Every row gives one point. Before rounding, the points of a table are all equally far from one centre. They may lie mostly on one side of it. Write the centre, to within rounding.

Points (8 x 2):
[[ 35  13]
 [ -5  63]
 [-22  64]
 [-21 -36]
 [ 23  46]
 [ 29  37]
 [-61 -10]
 [-21  64]]
Centre: [-16  14]

Points (10 x 4):
[[ 30  43 -48 -10]
 [-20  37  40  28]
 [ -1  17  47   5]
 [-91  17 -17  44]
 [-63 -56 -26 -42]
 [-61  46  39  23]
 [-26  56  34  25]
 [  0   1  15  43]
 [-66 -12  24  39]
 [ 13  -3 -74   2]]
Centre: [-39  15 -20 -15]

Points (15 x 8):
[[-32   4  -8  89 -26  -8 -11 -30]
 [ 23 -12 -19  73  -4   7 -64   6]
 [-17  29  54  93   8  17 -60  36]
 [ 17  15 -21  80   1  55   0  48]
 [ 23 -24 -18  17   8  28 -39  33]
 [ 22  21  25  36 -37  -7   6  53]
 [ 24  64 -18  95 -39  27 -37  32]
 [ 47  -8  12  26 -44  13 -30  34]
 [  9  16  56  76 -54  56 -16  45]
 [ 17 -40 -11  66 -18  47 -38  11]
 [-27   9  10  63 -23 -36 -53 -22]
 [ 35  35 -52  63 -28  25 -13  18]
 [  8 -12 -23  59 -56  -4 -30  29]
 [  1  44  20  46 -81  12  -4 -43]
 [-11  -8  12  16   8  26 -48  71]]
Centre: [-15  34  11  38 -20  37 -33   4]

Points (19 x 12):
[[ 34  13  17  81  37 -65 -32  44 -25  48   7  72]
 [  1  20  -9  35  11  27   0  22 -12  64  10  55]
 [ 23  14 -74  45 -11 -44 -59  -5   2  38 -52  50]
 [ 18  74  15  48   5 -41 -28  74  44  13  15  58]
 [-13   8  43  54 -10 -58  -9  62  -1  71  31 -17]
 [ 45 -11  15  62  22  28 -47 -38 -43  30  23  56]
 [  5 -34  45  15  41 -28 -21  52  -7  87  -1  42]
 [-28  37 -24  41  14 -44   3  54  32  21   7  50]
 [ 17  26 -47  50  61 -24 -10  51  33  30 -40  17]
 [ 23 -18  50  28  14 -24 -27  24  26  93  25  65]
 [ 13  69  -7  38  50  24 -18  23  11  71  38  32]
 [ 15  47  -7  63  26 -18  -4   3 -10  68 -10  84]
 [ 52  29 -67  13  45 -46   6  47 -19  36 -29  40]
 [ 45  12 -19  86  68 -38 -12  48  10  15  25  -6]
 [ 24  -8  -9  43  75 -17 -32  75   3  -8  -5  31]
 [ 72 -16 -50  -1  -1  -8 -48  -1  78  43  -4 -11]
 [  8 -34  -2   3  51   1 -20  72 -16  30 -37  14]
 [ 27   3 -10 -23  32  16   1  38  13  83  35  26]
 [ 13  12   4   6  36  25 -34  51  50  13  53  33]]
Centre: [ 33  35  26  -4  20 -50 -44 -16  -2  15  -7  -3]

Points (22 x 18):
[[  3  -4 -17   6 -40 -13   9 -15  12 -42  44  54 -46  10  19  30   9 -15]
 [ 22 -16  20  17 -39  -9 -57 -23  13 -10   1  10   7  12   5  29   8 -29]
 [  3 -11 -33   4 -23 -11 -25 -13   5 -38 -10  95 -21   9   0   0  24 -44]
 [ -9 -40 -51  13  11  18 -26 -17  -7  -1   2  25 -25 -13  18 -11  -5 -44]
 [ -8   0 -27 -20 -26  -2 -13 -18  -6 -66  24  30 -17  -2  11  49  -2 -59]
 [ -4 -13  -2   9  14 -16  31  -7   8 -32  23  51   7  25  44  15  -9 -86]
 [  2  24  18   5   6 -16 -36 -49 -14 -36  -4  36  -8  -8  14  41 -20 -41]
 [ -1   7 -18 -30 -16 -34   2 -14  34  -8 -13 -13  11  22  49  58  -2 -37]
 [-10  -3 -16  18  -3 -26 -22 -11  11 -50   6  50  -4  21  41  38   6 -73]
 [ -8   2 -11  11 -14 -14  18   2 -18 -10  39  40   1   7  40  21 -21 -85]
 [ 15 -55   4  10   8 -45 -10 -33  -3 -27 -15  41  10  23  33  -8 -25 -62]
 [ 26   4 -40  -4 -17 -21  -3 -21 -34 -44  10  46  -2 -20  39  60 -29 -16]
 [-20   0  -4  -9  -2 -10  24 -58 -13 -41  -4  26  -6 -21  16  66  29 -51]
 [ 26  17  -5 -16   6  -1  -5 -15   0 -43   9  79 -16  -8 -20  36 -22 -54]
 [-16 -12  -2   4  -9 -25  17 -28   8 -36  33  65 -24  32  27   1   5 -67]
 [ 15 -32 -18   6 -16  -3   4 -37 -18 -56   6  27   7  24  23  35   6 -69]
 [ -7 -43   3  16   0 -29  12   0  15 -68  26  14 -23 -12  16  -9  13 -67]
 [ -1  -9  -6  10  37  -9  -5  -5  -8 -70   9  65 -10  -1  35  50 -13 -27]
 [ 53  -5  -3 -11 -10  -4 -26  -5  11 -27  17  36 -25 -32  40  53 -19 -40]
 [-22   9 -31   0 -27  -2   6 -33  22 -39   3  30 -32  20  29  31 -14 -36]
 [ 19   3 -25 -16 -43  21  10 -19  -3 -31 -25  26   5  11  59  29  -9 -36]
 [ -1 -16  31 -21   5  -8 -13 -52  -7  -9  27  31   6 -23  48  58 -21 -37]]
Centre: [  2 -15  -6 -15  -2 -26   7  -2   3 -13   2  35  14 -17  12  12  10 -19]

Points (29 x 24):
[[-58  38 -20 -20  25  22  40 -24  47 -31 -48 -49  54 -44 -10  -9  55  10
  -46 -10  37  37   1   2]
 [-18  -5 -52 -16  13  14  -8 -35  35 -52 -44 -70  44 -66 -11  -8  81  -8
  -46 -10  36  33 -17   5]
 [-33  18 -52 -23  52 -18  11  -8  37 -58 -47 -80  56  -1   5 -24  44  31
  -55  -5  35   1   6  28]
 [-39  27 -66 -20  18  21   8 -18  48 -32 -44 -55  32 -52 -40 -21  63  15
  -20   2  64  18  23  37]
 [-22  36 -77 -11  11  16  26 -24  39 -53  -4 -82  52 -23 -17 -31  42   6
  -49   4  54  12  23  29]
 [-34  27 -41 -12  45  35 -22 -18  28 -58 -13 -45  72 -45 -27 -23  70  21
  -29   4   5  12  -7  27]
 [-14  34 -40  18   0  10 -19 -25  25 -72 -38 -62  42 -16 -50  -6  65  21
  -42  -6  46  37  13  13]
 [-28  41 -92 -29  14  -4  21 -28  68 -29 -39 -41  30 -33  -4   7  54  17
  -39 -24  51  37  23  20]
 [-19  27 -65 -14 -21  23  21 -54  -9 -39 -53 -69  73 -32 -30  -2  -3 -10
  -60 -36  38 -13   0  23]
 [-37  35 -27 -35  29 -19  32 -25  30 -41 -20 -31  42 -38 -20 -21  60  28
  -30 -12  57  24   6  14]
 [-10  35 -39  -2   7  23  16 -52   6 -31 -60 -46  71 -28 -10 -42  83 -20
  -35  35  42   3  16  37]
 [-30  40 -54 -27   8  -6  33 -18  32 -45 -47 -30  65 -49 -38 -16  80   3
  -28 -11  41  14  12   0]
 [-25   7 -41  21  54 -21  19 -23  39 -47 -31 -45  78 -18  -9 -26  74   8
  -36  -2  28  20  31  -6]
 [-52  27 -21 -34   9  -5  -6   1  47 -68 -43 -23  36 -18 -26 -13  41  18
  -37 -22  41  17 -35 -26]
 [-19  43 -48  20  -4 -20  23 -39   8 -32 -15 -43  32 -69 -28 -49  57  11
  -22 -15  53   0 -13  17]
 [-43   4 -23 -27  20 -22  19 -44  59 -23 -26 -72  62 -27 -30   0  52   9
  -27 -23  34  14   4  -1]
 [-14  24 -28 -20  36  15  20 -30  40 -18 -43 -76  16 -64  26  -2  35  33
  -32  -1  63  27  -1  29]
 [ -8  53 -68 -11  16 -23  -1 -21  27 -52 -30  -4  17 -41 -37 -23  80   4
   -9 -26  45  33  21  28]
 [-13  25 -32   3  26  20   4 -51  63 -46 -63 -54  60 -60   9 -10  18 -19
  -39 -19  52  15  17 -13]
 [-37  58 -62  -9  21   7   8 -33  39 -48 -19 -41  79 -59   9  -9  62  -8
  -48 -38   5  32  19  30]
 [-36   8 -57  -3  21 -12  15 -44  28 -29 -61 -36  55 -13 -18 -20  79   0
    1  -7  65  11  -5  -2]
 [-33  23 -28  13  48 -13  49   9  58 -50 -21 -42  28 -37  23 -21  95  16
  -38 -19  18   7  -5  31]
 [-42  39 -34 -29  52  -4   8 -35  18 -29 -30 -67  57 -22  -9 -18  74   8
  -44 -14  51  -1 -10  25]
 [-42  63 -39 -17   9  14  -5  -4  64 -45  -5 -29  33  -6  -5  -2  63   1
  -54  22  69  18 -14  46]
 [-47  32 -22  -2 -10  15  10 -36  57 -51 -66 -39  63 -24 -23   0  47  11
  -20 -24  58  -4 -15  -3]
 [ -9  16 -74 -16   7 -10 -16 -59  43 -64 -18 -59  36 -20 -36  -8  39  -4
  -48 -23  34  12 -22 -12]
 [-19  35 -26 -12  12   5  41 -38  23 -68  -3 -49  62 -19 -10   7  46  40
  -11  -2  23  17  31   2]
 [-49  31 -25  27  29 -27  23 -36  29  -6 -36 -35  46 -33 -22   1  47  14
  -89 -10  63   4   2 -14]
 [-36  44 -29 -30  30  -6  11 -12  10 -53 -49 -41  69  -1  -6 -19  46  37
  -60  19  40  26  27  31]]
Centre: [-13   9 -36   5  -7   8  -8   8  13  -5 -30 -23  10 -12  11   3  27 -21
 -37  -7  -3 -16  20  18]
